Each row is a point. Two turns around zero, p and q, are shown by what they do to some points. Write where each new point lands after one turn and then the other. Backwards means that the second turn is done in reverse. Each puzzle has new turns, and all numbers are rounded.
In the rows, zero is written as 128.

Turn p:
[ 97 107 111] -> [ 97 122 101]
[154  98 103] -> [147  92 104]
[106 177 145] -> [122 180 148]
[154 131 153] -> [146 119 158]
Turn q:
[ 71 145 154] -> [ 67 124 151]
[133 101 130] -> [140 103 126]
[125 125 118] -> [126 126 117]
[137 128 171] -> [135 123 171]
[171 149 123] -> [164 160 130]
[130 119  72] -> [135 130  72]
Where do these land?
q, then p: [152 113 115] -> [154 113 121]
p, then q: [139 114 145] -> [133 108 141]
p, then q: [163 136 133] -> [161 128 143]
q, then p: [ 58 149 119] -> [ 67 160 101]

Turn p:
[133 131  95 177 102 100] -> [126 106  86 141 127  77]
[ 87 123 151  99 129 147] -> [ 94 147 142 121 113 167]
[138 128 142 150 167 174] -> [153 133 134 175 144 164]
[158 151 106 147 131  63] -> [138 121 119 110 167  61]
[134 120 117  96 146 150] -> [144 124 134 109 134 165]
[130  69 146 136 134 118] -> [112  80 162 142 119 130]
[158 179 127 134 102 138] -> [166 170 111 127 115 102]
[ 86 123 140  86 112 133] -> [ 90 144 136  98 105 156]
Turn q:
[171 135 117 151 104 112] -> [155 157 120 167 122 140]
[108 127 112 106 133  86] -> [125 138 121 118 121  77]
[135 113 116 126 135 153] -> [135 107 110 124 133 143]
[122 152 122  83 162 117] -> [139 140 126  79 151 101]
[112  81 166 110 110 198] -> [119  63 141 100  90 180]
[132 133 150 180  95 116] -> [111 145 154 180 114 146]
[118 143 120 107  87 168] -> [111 140 106 101  96 166]
[119 128  97 146 159 132] -> [116 117 103 137 164 118]
[134 141 150 144 168  70] -> [140 144 169 147 164  81]
Where do these land?
q, then p: [116 135 132 151 152 104] -> [106 130 140 145 158 117]
q, then p backwards: [104 147 141 105  93 104] -> [117 143 157 109  86 118]
p, then q: [130 105 137  72  93 135] -> [136 132 138  90  73 148]
q, then p: [180 141 116 148 151 123] -> [172 129 127 154 164 125]
q, then p: [145  94  95 123 149 136] -> [149  80 120 120 141 125]
p, then q: [ 85 164 170 130 137 100] -> [ 74 155 154 109 155 110]
p, then q: [110 125 165 138 162 165] -> [ 97 120 146 141 154 174]
p, then q: [142  77  97 145  75 154] -> [145 111  93 166  63 135]
q, then p: [141 165  98 142 139 130] -> [141 145 102 131 167 139]

Turn p:
[158 111 108 138 106 121 172 102] -> [175 128 106 137 123 125 170 113]
[130 134 124 158 146 130  92 170] -> [105 142 145 140 155 129 116 176]
[154 156 156 119 155 136 108 152] -> [103 166 141  97 118 133 118 154]
[137 129 109 144 104 144 111 135] -> [154 132 129 147 136 128 110 148]
[114 155  98 121  90 109 138 116] -> [143 130 102 159 118  92 113 107]
[ 57 124 110 128 175 125 175  83] -> [ 87 106 106 147 158 156 147  45]
[132 137 113  99 127 149 184 147] -> [133 131  62 105 125 138 134 121]
[173 112 182 124  89  78 132 126] -> [145 118 155 114  63  93 171 153]
[146  92 106 129 126 116  88 134] -> [151 111 160 120 160 106 126 150]
[ 90 129 164 120 158 169 110 140] -> [ 86 118 141 111 127 177  94 129]
[117 128 138 128 131 130  96 104] -> [126 126 163 131 127 131 110 113]
Turn q:
[131 145 122 124 146 152 102 126] -> [130 157 141 142 130 125 105 114]
[141 172 140 155 141 109 106 106] -> [156 123 107 159 132  91 100 117]
[131 127 117 152 161 113 225 143] -> [111  87 114 151 189 141 197 112]
[135 109 119 152 113 116 105 100] -> [133 108 106 134 105 145  97 136]
[141 118 147 137 136 117 204 189] -> [107 105 142 145 156 120 215 151]
[143 140 123 117  69 116 121 106] -> [158 134  93 105  84 129 135 127]
[134 136 114 140 122 171 130 118] -> [129 142 136 147 111 149 130  95]
[ 86 118 121 148 123 135  94 119] -> [ 97 117 132 119 106 123  87 113]
[133 108 138 149 153 122  95 109] -> [132 111 137 147 131 134  83 144]
[125 115 116  71 131 106 108 163] -> [113 169 131  87 143 122 129 171]
[109 120 150  63 113 150 118 127] -> [143 156 168  71 120 130 129 128]
Where do these land?
q, then p: [171 128 117 154 128 177 125 145] -> [138 152 123 178 104 165 131 142]
q, then p backwards: [153 127 136 150 117 103 180 149] -> [130  91 121 158 122 100 169 144]
p, then q: [177  71 130 105 144 137 152  95] -> [182 144 146 114 157 171 170 137]
p, then q: [110 125 116 172  86  88 115 117] -> [119  70 111 166 113 118 133 151]
p, then q: [127 140 140 123 158  93 112 140] -> [119 110 132  98 145  94 130 123]
p, then q backwards: [126 121 128 114 126 179 104 162] -> [131  86 118 111 143 104  98 101]
q, then p backwards: [112 137 139 132 115 129 143 123] -> [125 116 132 113 126 112 137 115]
q, then p: [147 127 137  98 117 124  96 147] -> [115 148 113 123 107 104 112 156]
p, then q: [ 65 198 119  82 147 107 137  86] -> [143 101  81  87 119 119  48  80]
q, then p: [ 94 108  90 129 153 110 136 107] -> [117 112 141 112 172 144  99 101]
q, then p: [126 125 155 148 117 159 109 136] -> [134 115 147 148  89 130 131 141]
